Every row gives one point. To make a cloud, some directions were put in groups of two or more. Within a group, all points are equally far from the middle, so they leave a hole (a ring in 2 directions, a hollow ball in 3). The other directions are filled evenly. Then the cloud was stretched, turned, moved and blurred a little. How many holes are there, and how many directions does each take, smallest first?

Cloud (22 x 3):
[[-23  -6  40]
 [-17  13  26]
 [ 52  -7 -11]
 [ 29 -29  -7]
 [ 11 -16  35]
 [-43 -11   8]
 [ 23 -19  24]
 [  7 -14 -35]
 [ 33 -14 -31]
 [ 22 -31  11]
 [-15 -71  -4]
 [ 10 -42  11]
 [-39 -23 -18]
 [ 38  22  38]
 [ 17 -38   5]
 [ -2  22  33]
 [ 11 -35 -28]
 [-19 -38 -33]
 [ -6  21  30]
 [ 22  20  41]
 [ 15 -30  22]
 [-12 -33  39]]
Holes: 1 (2)

Cloud (32 x 4):
[[-15  58  17 -17]
 [-35  -8  23 -17]
 [-52   4 -21 -27]
 [-13   2 -21 -45]
 [-14 -17  29 -21]
 [  0  27  41  28]
 [-23  61  -8 -13]
 [-49  13 -39   3]
 [ 17 -34 -15   9]
 [-40  -2  -8 -36]
 [-54  12  18  -7]
 [ 29  27 -27 -20]
 [ 18  39  44  -9]
 [-16 -19  31 -12]
 [-14   2  -7 -48]
 [ 29  22  40 -27]
 [ 21  -2  35 -36]
 [  8 -28  33  -8]
 [-11 -12 -39 -23]
 [ 13 -27 -30  -3]
 [ -7  51 -28   5]
 [-48  37  22   1]
 [-33  35  34  10]
 [-35   5  33  11]
 [ 19   0  33 -37]
 [ -2 -23  -9  29]
 [ 24 -26 -26  -5]
 [ 41 -23 -18  -6]
 [-26  60 -13 -10]
 [ 44  25 -18   4]
 [ -3  17 -14  40]
 [ 32  33 -17  17]]
Holes: 2 (2, 2)

Cloud (28 x 4):
[[  1  41   4  15]
 [ 40 -26 -11  31]
 [ 28 -19 -35   5]
 [-35 -34  -4  -3]
 [  1   1  12 -47]
 [-23  13  45 -29]
 [  2  35  22 -27]
 [-30   4  37  15]
 [-26  42   8   0]
 [ -7 -35 -19  -3]
 [ -7  25 -53  31]
 [ 23  33  -2 -22]
 [-31  15 -21  42]
 [-32  10  41 -28]
 [-34  -6  36 -30]
 [  4  39  30  -5]
 [ 25 -21 -19  37]
 [ 18   6   3 -42]
 [ 33   0  -1  48]
 [ 16 -28  37 -33]
 [-32 -13  33 -30]
 [ 40  31  23 -24]
 [-26 -34   8  -1]
 [ -7  19  53 -25]
 [  5  28  38  20]
 [  8  -5  54 -40]
 [-21  44 -15  12]
 [ -2  39  25   3]]
Holes: 1 (3)

Cloud (53 x 6):
[[ -7 -32  14   8 -32  43]
 [ 46  -4 -14  59 -15  36]
 [  4 -12 -13  10 -38 -43]
 [ 44  25  43  34  11  11]
 [-17 -22 -52  -2  -2 -27]
 [-30  -6 -39  -8 -19 -36]
 [ 17   4  13 -13 -10  40]
 [-40  -3 -14  13  -2  -2]
 [-14 -23 -54  46  32 -14]
 [-11  -6 -22 -29 -43 -48]
 [-13 -39 -38 -26  -2  29]
 [-23 -26  16  -1   0 -14]
 [ -7  40  35 -31 -34   4]
 [-16  15  43 -23  -4  44]
 [-23 -21   9 -34  -5 -22]
 [ 33 -44   2  17  11  37]
 [ 18 -16  33 -48   1  42]
 [ 24 -35  -5  60  -7  50]
 [  3  18   7  19   2  54]
 [  7   8   8  20  47  20]
 [ 50 -27 -28  30  22 -22]
 [-15  -8  39 -47 -19   3]
 [ 29  10  39  19  18   4]
 [ 31  12 -14  -5  27  13]
 [-21  12  27 -46   2  -2]
 [-15 -38 -33  11  12 -13]
 [-27  -9   7  -8  -8  62]
 [ 25  13 -10  18  60  49]
 [ 12 -30 -44  37  36  40]
 [-34 -20  11 -19  56  18]
 [ 38 -28  12   2  35  55]
 [-32 -26 -10   5  10  18]
 [ 42 -17  -8   9  43   2]
 [ 32  -9 -35  25  27  -5]
 [ -4  15 -14  -8  57 -24]
 [  1  26  15  10  -6  28]
 [  3  -7   5 -55  15  33]
 [ 17 -13  54 -34   3  24]
 [-37 -20   8 -49  11 -11]
 [-23 -37  -7   1  43  12]
 [  7 -31 -47 -10 -33  25]
 [-11   5 -12  20 -38 -20]
 [ -6 -38 -36  16  58   6]
 [ -1  -1  29   8   1  14]
 [-10  14  15 -48 -14  11]
 [-15  29 -11 -32  10  46]
 [-35 -32  -3 -10   6  -8]
 [  7 -31  23 -16  55   8]
 [  8  14 -53  -8   2  32]
 [ 35  21  16   5  -1  27]
 [-14 -34 -15   3  29  14]
 [ 36  -5 -31  77 -12  31]
 [-17 -40  -8  -8 -17 -28]]
Holes: 0

Cloud (56 x 6):
[[ 21 -12 -35  47 -45 -17]
 [ -6  25 -12  -1  23 -20]
 [ 19  50   8 -26 -36  -7]
 [ 42 -15  17  12 -14 -30]
 [  7 -25  17  11 -22 -64]
 [-36  -1  50 -24 -44 -30]
 [-22 -19  14  43 -44  -8]
 [  0 -33 -24 -10   4 -53]
 [-23  29  -7  35  13 -25]
 [ 19 -37   5   7  -7  38]
 [ 19  45  35 -11 -10   4]
 [-29 -14  11  33  26 -38]
 [-16 -24 -32  12 -49 -25]
 [  8 -37   0  10 -59  10]
 [-18 -33 -27 -27  -1 -24]
 [ -3  36 -21 -38  -7  16]
 [-23  31  -4  36   7 -33]
 [ 32 -11  19  37 -14 -25]
 [ 42 -10  22  -5  -8   4]
 [ 16 -18 -20  61  -2  -4]
 [ 27 -28  -5   5  27   7]
 [-23  11   2  13 -11 -65]
 [-46 -26 -11  26 -47 -19]
 [-21 -30 -10  50  10 -28]
 [-42  -5  51   3 -51 -39]
 [-48  -2  20  48 -27 -43]
 [ 41  -7  -5  54  -9 -18]
 [-28  21  34 -29 -40 -37]
 [ -6   1 -19  29  17 -34]
 [-21  41   1  14  10 -43]
 [-30 -26 -42  13 -24 -19]
 [ 18  23 -22  28  23   1]
 [-12   8 -35   5 -31 -34]
 [-10  21 -30  26 -54  -5]
 [-52  -2 -10   8 -44  11]
 [ -1 -42 -16  59   3 -18]
 [-29 -29  38 -11 -36   9]
 [ -7  -3  21 -33   8   0]
 [-18 -40 -47  24 -14  -1]
 [-16   3  17 -43  -5   0]
 [-21  20  -1  29  22 -23]
 [ 11  35  37 -12 -36   0]
 [ 16   4  -2 -32   3 -12]
 [-33   1 -38  13 -15  11]
 [-45  10  -4 -26 -22  27]
 [ -3  19 -31  20 -25 -38]
 [-53  -8  33 -25 -54 -28]
 [ -1  23  -3 -10 -11 -46]
 [-11   8  23  10  29 -24]
 [ -9 -43  -9  32  28 -48]
 [ -2 -43 -24  -4 -37  32]
 [ 31  -5  19   2  13   5]
 [-12 -34  33   2 -48  -2]
 [-48 -10  63   2 -25  -1]
 [ -4  -8 -47   2 -10  34]
 [-16  13  -1 -13 -61  21]]
Holes: 1 (4)

Cloud (51 x 6):
[[ 27  10  35  -8  18 -32]
 [ -2 -14   4 -26 -45 -18]
 [ 16  46 -26  16 -24  -9]
 [  3  12  42  21 -13   2]
 [  8   5 -23  50  21  -8]
 [-26  17  26 -41 -36  -5]
 [  2  13 -14  28  35 -17]
 [ 18   1 -32  28 -15  -6]
 [ 58 -26  11 -29  15  -7]
 [-24 -27  17  -8 -22 -26]
 [ 44 -21 -53 -11 -29   0]
 [-14  22  24 -20 -10  60]
 [-21   4  37 -24 -32  16]
 [ -9   8  -5 -21  30  13]
 [  7 -30  -4 -11 -52 -10]
 [ 11 -15  -2 -67 -15 -16]
 [ 20   0  -9 -14 -47  39]
 [ 33  -1   2 -41 -37 -35]
 [-29 -11  32  55  -6  24]
 [  0 -27  45 -17  -4   1]
 [ 27  38 -15  22   7  28]
 [ 31 -31 -15 -11  10  40]
 [  0  -3 -12  23 -17  35]
 [ -3 -59   1  12  35  26]
 [-23 -36 -18  45  20  16]
 [ 33  32  25 -19 -24 -34]
 [ 45  -3  19   1  35 -25]
 [ -3  30  31 -53  11   0]
 [ -3  43  19  -2 -25 -32]
 [ 14  -7 -15  45 -15  12]
 [ -7 -59  18 -17 -44  -6]
 [ 28  33 -34 -12 -19  34]
 [-20   7 -12  56   4   3]
 [-13  34 -28 -37  -9  -8]
 [ 21  -7  21 -55 -26 -15]
 [  3  22  36 -13  19  37]
 [ 66 -23 -37 -22  -6  31]
 [  1 -62  30  -4  13  43]
 [  3 -30 -16  38  14  29]
 [  6  -3 -37 -18 -41  -2]
 [-36   4   0 -45  21  14]
 [  0 -11   6  58 -19 -16]
 [-26  14   6 -62 -39 -12]
 [-61  10  47 -17  15 -14]
 [-13 -39  27  13  15  53]
 [ 25   5 -23 -15 -53 -10]
 [ -2 -27 -40  -8 -21   4]
 [ 19  37  -9   2 -10  43]
 [  6  18  32 -11  34 -18]
 [ 31 -11  10 -61 -41 -19]
 [ -3 -52  -9 -13 -45 -19]]
Holes: 1 (3)

Cloud (85 x 8):
[[-53  36 -36 -20  -1 -17  29 -22]
 [  9  -7  -8  60  -4  -9 -15 -11]
 [-21  30  -3 -58   3 -18  43   6]
 [-58  47  11  21 -43  17  10   4]
 [ -1 -29   0  65   9  -5   5   6]
 [-23  10  44 -44 -13  21  -8   6]
 [  3 -14 -11 -38 -41   7  -6  19]
 [-39  49   5 -43 -56  26  33 -23]
 [-27  59  -9  21  60  -3 -22   6]
 [ -6 -18  -6 -58  -8   0  45  -8]
 [  4 -54  39  15 -43 -12  23  14]
 [ -7   6  34 -30  -4  36 -21  36]
 [ -2  12 -32  47 -22  -4  19  -3]
 [-17  -9   5 -39 -72  12  40  14]
 [-33  23 -37  41  10  22 -11  41]
 [ -9  15 -15  73 -26  21   6  26]
 [  1 -43   4 -25 -13 -10  34  21]
 [-12  -7   5  87 -19  28  -3   5]
 [  7  27  24  -8  37  -5  -7  -3]
 [ -5 -13  -6  52 -25  -5  29 -13]
 [-10  74 -46 -40  18  34  14  -5]
 [ -6   8  27 -36   6  32 -16  45]
 [  1  32 -40  10 -10  53   8   5]
 [-46  47 -28  24  -4  47  15 -11]
 [-11  11   2   7  12  35  40  29]
 [  5 -16  10   9  -8  58 -18  12]
 [ 23   1 -18 -16   0  -8  14  42]
 [  2  42  11 -23 -39  32   4  37]
 [ 22 -20  -4  22 -43  46  -5  17]
 [ -4 -42  -2  -4 -47  14  -4  16]
 [ -1  27 -41 -20  24 -12 -16   0]
 [ 14  38  -3 -17  -6  46  33  22]
 [ 44  -2  -1   3 -25  30  15   6]
 [-21  29 -23  40 -22   4  42   3]
 [ -9  37 -38 -69  -6  18  14 -12]
 [-45  53 -19  27 -12  21 -10  20]
 [  5  30 -47  22   3  39   7  -5]
 [ -6 -40  24  31 -36  30 -20   8]
 [-36  26 -48  -1 -10  39  30 -14]
 [-34 -16  36   9 -53  27   5  37]
 [ -3  43 -35   8  -3 -15   6  17]
 [ -9   7  12 -40 -40 -17  54  -1]
 [-39  -4  23 -23 -13   1  -2 -21]
 [-27  -8 -21 -50 -12 -10  48  -5]
 [-41  38 -35   5 -28 -10  26 -12]
 [ 10  23   4  25   9 -29 -15  -8]
 [-15  49   7  -4  14  17 -33  -5]
 [-23   1 -22  19  19 -28   3  36]
 [-13  61  -8 -10  21  24 -18  30]
 [ -3  61  -2 -35  22  43  11  -4]
 [-26  23 -43  13  20  14  47  17]
 [-13  46  15   2  -7  20  44  17]
 [-16   8  13   1  -1  53 -31  30]
 [  3  49 -20   2  14  49   0  36]
 [ 13 -23  28 -41 -23 -20  20  21]
 [-55  45 -26   5  29   1   8 -40]
 [-37  48 -18   8 -18   4  12 -45]
 [-13  26 -18  -4  15  66  -8   0]
 [-20  33 -24 -23  -4  -2 -24  15]
 [-42  40   1  62  28  20 -22   4]
 [-10 -49  15  14 -47  26  -8  31]
 [ 23  -1  30  26  21  28 -31  32]
 [-27  20   0 -37 -28  25  55 -29]
 [-21  30   2  55  60  11 -15   6]
 [-16  55   4 -54  -1  43  13 -15]
 [ -3  25   9  12   1 -21   0  40]
 [-20  41 -30 -30 -18  45   2  32]
 [ 33  13 -20  13   4   4  26   2]
 [-22   1 -23  13 -51  -6  14   1]
 [-14  47 -39  15 -10 -16  10  -5]
 [  5 -11 -32  34  25 -18 -18  29]
 [-36  36 -28  34   3  40 -15  30]
 [ -4  10  17   8  18  37  24  38]
 [ -9  -7 -36  42 -13  25   7  -1]
 [  5  16  37   8  25 -16 -10   7]
 [ 22  -7  28  31 -24  33 -27  -6]
 [  8 -17  62 -19 -39  10  -7  43]
 [-33  20 -11   7 -19 -25  35 -32]
 [ 13  17  31 -33  -6  24   5 -20]
 [ -8  16  36 -19 -25  57  25  17]
 [ 16  -8 -23   3   5  60  -9  21]
 [-14 -16  -3 -72 -14   1  17  -6]
 [  8  29 -15  12 -35 -15  -5   6]
 [ -2 -10   6 -62   2  10  -4  -5]
 [  4  68 -19  23   9  24  11 -23]]
Holes: 2 (3, 4)
